Rows are points. The window is the flat piece filled in between its corners: a triangle in 3 columns, a solid with four corners in 4, and so on. A path goes straight from each point to the next, and from the last back to the first. After which points does the path pass through the window?
(in the rows, 128 means zero)

Window (3 x 3):
[[126 142  63]
 [162  87 124]
 [ 88 114 150]]
Path:
(1): [ 86  86 106]
(2): [ 98 129 165]
(3): [169 103 122]
(4): [100 102  73]
(5): [ 86 110  93]
(6): [144 153 130]
(7): [ 89 151 117]
(8): [ 96 103  83]
(9): [121  73 134]
(10): [132 118 151]
(11): [161 108 160]
(12): [154  74  89]
Through the window after points: 1, 3, 5, 11

Window (4 x 4):
[[ 78  93 126 123]
 [169 155 133 142]
 [140 140 179 143]
 [143 173 113 114]]
Path:
(1): [142 158 111  89]
(2): [140 118 155 131]
(3): [111 158 185 165]
(4): [127 127 171 183]
(5): [158 158 168  90]
(6): [122 129 164 100]
(7): [ 83 104  88 172]
(8): [144 199 121 151]
(9): [176 156 173 132]
(10): [152 145 173  96]
(11): [107 164  90 146]
(12): [100 141 131 141]
(13): [184 157 181 109]
(14): [125 132 144  73]
(15): [ 99 124 112 149]
(16): [170 195 137 158]
Through the window after points: 4, 6, 14

Window (6 x 6):
[[158  83  72 142 126 177]
 [122 146 155 118 146 188]
 [132  94  92 122 104  86]
 [ 88 135 115  97 206  85]
 [ 45 142 172 142  91 149]
 [ 92 136 110  81 160 131]]
Path:
(1): [109 147  87 121 118  83]
(2): [124 143  81 103 160 111]
(3): [ 94  55 126 146 131 158]
(4): [ 67  98 139 103 165 157]
(5): [143 166 119 107 137 149]
(6): [103 145 118 115 135 126]
(7): [ 79 112 150 110 113 108]
(8): [130  59 124 116 137 127]
Through the window after points: 4, 8

Window (8 x 8):
[[101 170 139  91 109 121 122 117]
 [149 128 140  55 147 152 171 155]
 [137 121 116  86  91 116 118 101]
 [152 146 109 173  91 117  55 133]
 [120  29 162 154 155  60 153 167]
 [151  88 140 175 151  67  87 101]
 [108 156  87 102 120 148 136 117]
 [128 127 146 111 114 119 194 125]]
Path:
(1): [127 115 131 148 124 157 103 111]
(2): [118 103 155 147 128 151  74 126]
(3): [169 123 106 145 125  46 121 108]
(4): [133 171  97 120  87 104 100 145]
(5): [143 100 145 125 142 150 120 115]
(6): [ 93 112 193 163 140 149 125 128]
(7): [142  82 125 111 128  83 141 142]
(8): [191 128 131  97 111  34 113 141]
(9): [ 88  86 150 160 134 134 122 132]
(10): [109 110 192 141 123 151  88 137]
(11): [173 121  52  86 106  57 145  84]
(12): [161 171 128  74 134 109 172 143]
(13): [107 125 142  89 123 143 126 129]
(14): [172  95 187 127  99 165 122 113]
(15): [ 83 126  97 110 160  32 156 153]
(16): [130 132 115  97 117  87 148 118]
Through the window after points: 2, 4, 6, 10, 12, 16

Window, 9 rows:
[[129 156 141 127 137  78 200 182 181]
 [112  97 129 129 176 166 120 155  95]
 [168 138 132 182 161  82 174 180 124]
 [136 176 115 109  83 145  77 150 141]
 [136 110 105 131 113 136 140 100 114]
 [128 140 160 109 150 215 118  75  70]
 [121  95 158 160  97 175  87 130 119]
 [124 135 168  85 148 112 101 106 131]
 [ 77 207 117 190 220 108 179 133 111]]
Path:
(1): [117 127 127 134 152 153 104 128 151]
(2): [118 134 151 122 122 150 133 126 101]
(3): [115 127 148 144 146 108 111 146  75]
(4): [123 146 155 140 137 181 135 124 193]
(5): [168 159 129 130 167 176 120 114 155]
(6): [128 141 137 141 121 107 133 158 106]
(7): [ 61 141 175 115 131 131 139 106  52]
(8): [150 147 111 152 151 167 116 128 166]
(9): [143 143 128 131 138 139 113 130 140]
(10): [123 161 125 153 128 108 147 192 102]
(11): [111 130 158 118 122 154 135 110  61]
(12): [139 145 121 153 180 171 114 124 129]
(13): [226 115 169 148 167 184  97  71 129]
(14): [ 17 129 129 127  83 105 127 186 117]
(15): [101 174 162 145 142  93 143 120 109]
(16): [152 113  96 136 191 170 133 164 154]
Through the window after points: 5, 9, 13, 15

Window (11 x 11):
[[ 82  97 131 105 107 165 104  97  69  71  87]
 [ 90 120 101 137 217  62 141 108 166 143  59]
 [129 116  75 150 160  80 149 121 110 108  69]
 [100  89 143 108 124 207 131 149  78 116 113]
 [123 130 139  75 111 125 113 145 138 184 128]
 [155 143 162 144 176 106 130  92 202 169 137]
 [140 141 113 109 171 151  86 101 126 167 146]
 [106 135  71 160 149 140  72 140 122  82  46]
 [183 136 156  68 180 143 106 118 177 152 140]
 [ 91 113 106  67  87 202 159 112 106 133 106]
 [ 87 149 113 104 143 135 141 138 117 102 125]]
Path:
(1): [107 100 110  54 109 145 108 170 188 117 155]
(2): [102  93  99 105 136 111 129 131 159 117 106]
(3): [141 159 126 113 163 129 115 103 123 151 102]
(4): [158 216 151 122 124  99 120 130 174 164  57]
(5): [117  44 118  69 201 170 114 106 120 104 171]
(6): [ 92  65  97 107 165 135  93 154 167  92 125]
(7): [115 139 135 119 134 135 135  98 115 126  82]
(8): [123 149 122  98 147 158 113 129  89 139 117]
(9): [101  68 131 118 123 163 132 131 142 130 111]
(10): [121  98  91  73 125 106 101 132 197 154 136]
(11): [121 137 131 108 136 130 127 133 109 149 103]
(12): [158 165 156 108 142 131 138 105  98 104  85]
(13): [ 78  89  86  91 139 152  91 133 154 192 148]
(14): [120  96  95 109 168 117 128 127 157 120 115]
(15): [113 138 109 134 151 125 126 119 104 125  84]
(16): [121 148 139 164 172 124 142  76  84 136  49]
Through the window after points: 4, 8, 10, 12, 14

Window:
[[105 183 112 158 144  72 173  99 117 188  99 123]
 [103 148 121 134 134 150 141  92 134 159 170 135]
 [170  92  96 192  96 169 135 138 106  98 118  87]
 [207 142 214 155 125 166 134 125 166 105 162 138]
 [176  35 110 203 122 157 120 137 112 143  95 129]
 [112 157 140 103 100 107 151  99 146 133  91 159]
 [ 92 189 116 128 185  73 122 131 135 131 103 159]
 [164  89  95 235  88 136  71 109 108 126 134 129]
 [173 156 177 112 129  90 110 161 116 157 170 126]
 [204 146 218 140 117 207  84 117  99 116 138 137]
 [ 94 141 159 140 143  87 175 100  94  96 110 171]
 [ 95  96 141 192 112 134 109 112 127 128 103  94]]
Path:
(1): [ 86 133 185 204 117 135 148 152 145 180  81 145]
(2): [114 148 158 137 120 123 126 164 131 140 132 169]
(3): [132 158  94 147 182 111 129  45 123 140 135  93]
(4): [164 117 139 152 127 116 113  79 125 133 122 113]
(5): [136 123 159 163 128 147 148 149 125 125 137 153]
(6): [126 141 183 177 103 152 133 131 120 121 140 152]
(7): [195 120 166 142 144 140 120 106 157 116 132 106]
(8): [160 116 152 136 148 100 128 102 111 135 135 117]
(9): [139 161 171 155 112 157 111 140 118 129 128 143]
(10): [108 164 150 165  74 139 174 114  92 167 121 175]
(11): [137  94 114 151 176 103 101 100 150  86  94 111]
(12): [160 125 134 155 147 116 134 109 117 103 113 100]
(13): [123 118 150 195  98 164 107 147 110 157 153 183]
(14): [158 188 149 175 131 198 108 165  87 152  98 177]
(15): [169 104 188 130 118 140 117  81 142 109 168 103]
(16): [185 133  70 113 122 124  98  70 111 103 167 106]
Through the window after points: 2, 4, 6, 8, 14

Window (14 x 14):
[[100 162 163 121 106  97 121 119 160 152 119 118 125 135]
 [196 149 154 144 117 131 101 139 103 192 174 118 158 126]
 [175 151  42  79 168  75 151  79 134 135 100  90 160 114]
 [111 152 144  70 127 138 146 130 120 122 135 100 104 126]
 [109  95 143 139 114  85 135 119 133  94 166 167  82 122]
 [127 134 136 154 133 143 180 142 152 148 139 123 150 113]
 [177  87 136 109 159 107  93  41 110  52 142 200 173  57]
 [104 105 163  88 143 150  98 145 129 141  95  96 148 150]
 [111  93 164  86  99 133  97 122 116 164 121  69 159 110]
 [168 108 107 119  82 117 139 117 150 159 105 141  55  94]
 [ 98  82 165 126 137 128 106  67  81 190 106 134 140 132]
 [123 105 168 124 111 138 100 150  87 119  93 103 127  83]
 [161 109 179 172 120 133  94 102 131 104 163  95  93 101]
 [ 92 130 167 136  89 151 159 132 132  70 113 126 169 157]]
Path:
(1): [132 108 120 124 137 134 104  86 109  92 134 167 142  88]
(2): [200  87 197  79 143  75 115  60 136  96 136 129 182  84]
(3): [176 106 196  68 147  73 149 119 126 130 135 110 123  73]
(4): [103 126  85 163 108 167  79 103 113 135 114 127 137 136]
(5): [ 89 123  90 119 112 177 111 123 152  86 164 128 194  68]
(6): [155 119 209 137 126  84 152 126  97 180  80 109  83 162]
(7): [178 141 178 109 103 103 154 107 124 135 115 107 152 120]
(8): [ 74 101 114 126 135 168  96 133 124 126 125 106 145 118]
Through the window after points: 1, 5

Window (14 x 14):
[[159 135  90 104 181 145 121  91 117 139 112  71 163 154]
 [178  96 135 197 174  36 128 150 128 113 166 165 105 144]
 [101  91  85 100  96 144  85 149  97 101 139 145 139  67]
 [151  96 123  98 111 131 159 156 170 135 111 193 168 130]
 [104 190 165 134 148  90 125 138 104 118 131  57 123 123]
 [151 170 196 115 199  98 130 165 127 103  91 104 100 114]
 [125 184 164 124 173 110  58 152  83 183 117 139 149 117]
 [162 117 147 115 115 136  89 186 160 141 124 119 131 164]
 [144 160 114 127 182 146 179  94 141 122 147 128  35 124]
 [118 109  90  85 130  77 138 114 112 160 130 176  60 144]
 [206 137  97  82 103  85 137 138 114 121 133  89 170 119]
 [172 144  78 118 153  93 152 129 187 118  97 118  87 104]
 [122 130 199 158  62  78 105 136  75  98 104 155 109 115]
 [134 141  62  82 145 144 100  73 147  88 171 111 119 144]]
Path:
(1): [139 158  72 115 175  93 157 134 107 105 127 156 172 196]
(2): [164 123 164 118 121 103 122 135 147 140 124 115  84  98]
(3): [133 104 145 110 104 116  98  81 173 141 160 106 109 124]
(4): [128 157  92 117 166 123 126 173  66 106 102 118 148 111]
(5): [137 134 125 121 128 108 144 162  74 106  91 149 130 146]
(6): [164 141 143 127 176  88 102 104 196 167 155  92  92  95]
(7): [145 120 111 106 155 117 116  95 141 117 159 121 110 124]
(8): [149 161  82 151 136  86 111 161 113  88 124 136 139 172]
(9): [151 153 129 113 156 105 137 151 118  99 104 142 103 143]
(10): [107 133 111 126 136  96 106  62 129 187 173  86 116  74]
(11): [154 118 139 148 164  95 100  98 164 196 184 149  98 119]
(12): [149 125  95 108 132  97 146 165 103  47  97 131 131 154]
Through the window after points: 3, 7, 11

Window, 14 rows:
[[131  35  99   7 126  89 126 212 166  96 193 100  87 161]
 [145  73 144 110 159 103 118 113 118 129 128 125 127 195]
 [161  85 103 153 146 123 137 149 110 162 125 147  87 102]
 [156 127 136 152 119 116 144 134 128 125 144 168 144 164]
 [125  97 192 103 127 166 147 144 110 142 118 105 136 161]
 [144  97 125 140 112 189  59 122 103 110 183 171  82 133]
 [ 99 131 136 163 192 161 135 161 110 143 113 132 144 142]
 [111 172 144 103  89 199  57  98 144 157 150 209  44 135]
 [ 94  99 131 168 148 129 182 101 108 147 144 148 127 163]
 [162 189 151 175 104  51 102 149  26  65 130 172  36  94]
 [ 78 143 128 173 139 146 143 143 215  88 115 100  83 123]
 [ 90 151 118 142  79 117  94 140 157 143 147 112  83 151]
 [136 139 167 165 174 150 120 104 112 150 164 138 127 107]
 [135 156  98 152 138 164 138  90 114 127 133 130 116 138]]
Path:
(1): [128 123 119 146 147 143 132 138 114 153 154 144  87 160]
(2): [118  85 164 106 127 115 109 116 135  87 133 121 129  80]
(3): [129 100 122 125 113 126 115 130 136 101 146 157 116 122]
(4): [142 132 131 105 161 130 132 191 115 177 159 104  39 181]
(5): [152 121 127 127 124 148 118 177 137 139 157 139  93 172]
(6): [ 75 104 122 102 113  83 131  87 139  99 140 110 125 107]
(7): [128 108 113 119 115  84  98 118 110  94 143 161 153  88]
(8): [134 125 141 158 143 130 147 145 112 126 134 124  85 152]
(9): [144 122 154 141 115 150 114 155 156 125 176 141  79 152]
(10): [111  95  98  83 169  95 125 121  73 128  87 108 150 112]
(11): [117  80 115 137 118 123 142 111 141 143 151 164 149 104]
(12): [137 176 130 152 134 151  97 147 110 129 131 110  52 166]
(13): [143 170 125 118 107 134 108 175 136 159 173 134  35 173]
(14): [115 119 137 126 134 151 105 120 117 117 133 162 106 123]
(15): [ 97 107 113 118 120 111 137 117 116 136 126 153 112 106]
(16): [168 151 157 172 154 137 119 168 131 122 145 115  75 162]
Through the window after points: 3, 5, 11, 13
